Each row of a before or after table is a point. The points were changed in one or more steps. Then noise was added and the rows were shuffled. The steps act on how far a point lies along the listed directions, d1 being the first. Name the steps. A step turns or swaps two directions, mirrors them in a line or flattens them onto one, adds a multiple of one to another, or multiplies one. Angles are multiples of 10 degrees, from the lower direction toward the higher: turns from -170 to 170, lines from 10 to 170 but not 90. Use the fewest steps. Two steps may share a direction if one is a turn and the other turns, adds or multiplies; they go together, in the order done. Otherwise the lowest direction goes first.

Directions:
(1): [-51 7]
(2): [7 51]
Before (8 x 2)
[-5 6]
[12 0]
[2 -21]
[-7 0]
[-7 -24]
[7 -19]
[18 1]
[12 -1]
After (8 x 2)
[-12 -61]
[13 3]
[-8 -1]
[19 7]
[-3 -52]
[-3 14]
[13 0]
[3 -45]
Steps: multiply d2 by 2.5

Directions:
(1): [28 41 38 16 -22 -12]
(2): [-25 2 -15 60 -16 7]
Before (10 x 6)
[-7 -4 -2 3 6 7]
[46 29 38 -60 4 -18]
[-11 1 11 11 -1 10]
[32 28 34 6 -11 -15]
[1 -8 -1 16 6 -1]
[-13 -11 -2 -7 7 12]
[20 33 27 3 -18 2]
[10 0 11 -43 7 -7]
[-25 0 -8 45 -16 1]
[14 -2 9 -42 15 -19]
After (10 x 6)
[-24 -26 -22 -11 10 5]
[4 3 7 -5 2 3]
[-25 -29 -29 -14 18 -3]
[-2 -3 13 -20 5 5]
[18 29 33 12 -20 -14]
[-21 5 -12 36 -12 20]
[-19 -9 -17 52 -2 2]
[-53 -40 -58 18 16 14]
[-5 6 20 6 1 9]
[12 1 10 7 4 -5]
Steps: swap d1 and d2

Directions:
(1): [-8 -59 -42 -3 8 57 14 -5 -7]
(2): [29 8 32 60 1 37 -2 -44 8]
(3): [-9 -25 -21 60 -14 -24 -26 42 33]
(4): [-44 45 -21 25 44 11 42 9 11]
(5): [30 41 -50 13 -47 13 7 10 -34]
Before (14 x 9)
[-20 16 -11 -4 14 -5 12 3 1]
[0 10 -13 -28 -19 -3 -10 -4 -8]
[9 -22 -25 60 -23 -16 -34 23 13]
[9 40 24 37 5 -11 0 -3 4]
[21 24 15 15 -15 4 -9 -11 -4]
[-8 -17 15 -24 8 -14 -12 2 5]
[1 22 -2 -9 -14 -13 1 8 -9]
[-4 3 2 -21 -6 -13 -14 7 3]
[11 4 -8 -3 -13 8 -21 11 -10]
[5 9 11 1 24 10 2 0 8]
[7 14 1 2 -12 -21 -11 7 0]
[7 18 -5 -13 -16 -28 -17 17 5]
[-5 -11 12 -3 8 -7 -9 -4 -5]
[0 9 -2 -10 7 -3 15 -8 -3]
After (14 x 9)
[2 -15 -17 33 11 43 13 -9 -4]
[-2 1 -10 12 1 -12 6 7 9]
[3 4 4 12 21 8 -1 8 14]
[22 3 2 -40 1 35 9 -48 -42]
[4 -18 -19 -7 -5 13 -2 -1 -7]
[-7 -14 9 0 11 -6 -8 -2 -3]
[-8 -15 -10 -17 -4 -1 -12 9 5]
[-3 -2 -18 -9 -23 -11 -20 9 4]
[13 4 -3 -11 -12 10 -20 6 -12]
[16 -11 -7 24 -14 25 -8 -7 -1]
[3 -22 -30 -22 -9 12 -5 9 -2]
[-13 -23 10 -15 10 -12 -12 7 10]
[-19 13 -18 3 10 -4 10 8 3]
[-3 -9 -23 0 -15 5 0 13 -5]
Steps: turn d1 and d3 by -160 degrees; turn d4 and d5 by 10 degrees

Directions:
(1): [31 -13 -7 8 -10 -60 -1 12 35 6 43 -7]
(2): [21 -47 10 -14 -8 27 37 -3 -8 -46 28 12]
Before (9 x 12)
[-22 3 -5 0 0 15 0 -12 -10 -1 -14 7]
[17 9 -13 12 -3 -60 -11 21 26 24 13 -2]
[15 -23 -3 5 -15 -44 6 9 30 -4 30 1]
[26 -7 -11 16 -8 -38 7 6 24 -10 27 -4]
[-12 10 -2 -1 2 27 -1 -9 -16 4 -23 -2]
[19 -11 4 12 -4 -27 9 10 23 -3 17 -4]
[16 6 -5 12 -1 -52 -11 8 27 19 19 -12]
[-7 18 -8 5 -3 -26 -12 4 8 19 4 -8]
[9 4 0 9 -2 -55 -10 14 28 19 25 -4]
After (9 x 12)
[-22 26 -4 2 3 0 -11 -3 -9 18 -14 -2]
[4 13 -1 16 1 -30 -9 8 21 18 -5 -7]
[3 -12 2 -8 -5 30 16 -7 -14 -15 -5 4]
[4 27 -16 22 0 -41 -19 5 20 18 -2 -10]
[-15 39 -11 13 9 -28 -27 12 4 39 -30 -1]
[-10 35 -5 15 8 -25 -25 2 7 35 -21 -14]
[-7 11 -8 12 -8 -49 -20 8 28 26 1 -4]
[-19 33 1 10 9 -30 -26 5 12 34 -14 -7]
[-13 -15 -3 -4 -5 17 13 -11 -7 -15 -1 13]
Steps: turn d1 and d2 by -60 degrees
